Each row of a before or after table is a point. One or more steps were done to the points. Then noise was added and the rows were shuffled. The steps act on how far a point lies along the listed directions, d1 being the first. What was done? A step turns or swaps two directions, mirrors them in a line or flattens them onto one, adds a multiple of one to another, or multiplies one. Angles are multiples of 10 degrees, from the lower direction toward the higher: turns from -170 to 170, lines from 10 to 170 but not 90. Use the fewest steps. Two steps may share a direction if one is a turn and the other turns, adds or multiplies; they go together, in the order done. Otherwise the lowest direction goes first.
In the rows, 100 means zero.

Directions:
(1): 50; 123
(2): 77; 50
Before (10 x 2)
99; 81
118; 66
123; 109
129; 75
89; 125
119; 103
104; 71
115; 119
125; 112
111; 79
After (10 x 2)
133; 136
107; 55
59; 155
165; 21
165; 118
137; 47
162; 109
193; 29
151; 98
119; 36
Steps: multiply d1 by 3; multiply d2 by 2

Directions:
(1): 157; 87; 89; 65; 72; 72; 39; 144
(2): 108; 52; 117; 120; 55; 30; 138; 78
(3): 154; 109; 54; 63; 142; 85; 158; 90
(4): 113; 177; 99; 100; 72; 72; 77; 38
Before (12 x 8)
111; 80; 111; 116; 103; 91; 101; 125
55; 130; 90; 122; 177; 139; 195; 45
99; 74; 107; 118; 122; 121; 88; 136
73; 142; 92; 119; 110; 125; 136; 62
104; 53; 121; 138; 89; 66; 162; 89
95; 79; 86; 104; 159; 151; 162; 103
126; 65; 89; 84; 119; 118; 123; 124
87; 64; 109; 104; 99; 77; 115; 75
54; 82; 118; 126; 111; 132; 101; 90
132; 58; 109; 115; 76; 59; 155; 90
123; 99; 108; 110; 73; 64; 110; 93
23; 110; 135; 134; 120; 152; 123; 70
After (12 x 8)
159; 57; 103; 100; 74; 49; 108; 126
128; 83; 83; 85; 125; 114; 143; 98
107; 84; 108; 119; 112; 92; 121; 115
102; 77; 98; 117; 136; 120; 114; 126
115; 63; 100; 85; 92; 70; 89; 95
118; 89; 107; 65; 98; 131; 19; 162
153; 68; 103; 102; 66; 50; 132; 95
110; 98; 114; 119; 72; 66; 114; 87
164; 100; 63; 58; 140; 125; 98; 132
104; 69; 100; 89; 107; 121; 58; 137
129; 137; 82; 81; 81; 109; 49; 119
186; 141; 59; 34; 121; 97; 25; 143
Steps: mirror d1 and d2 in the line at 80 degrees; turn d3 and d4 by 30 degrees
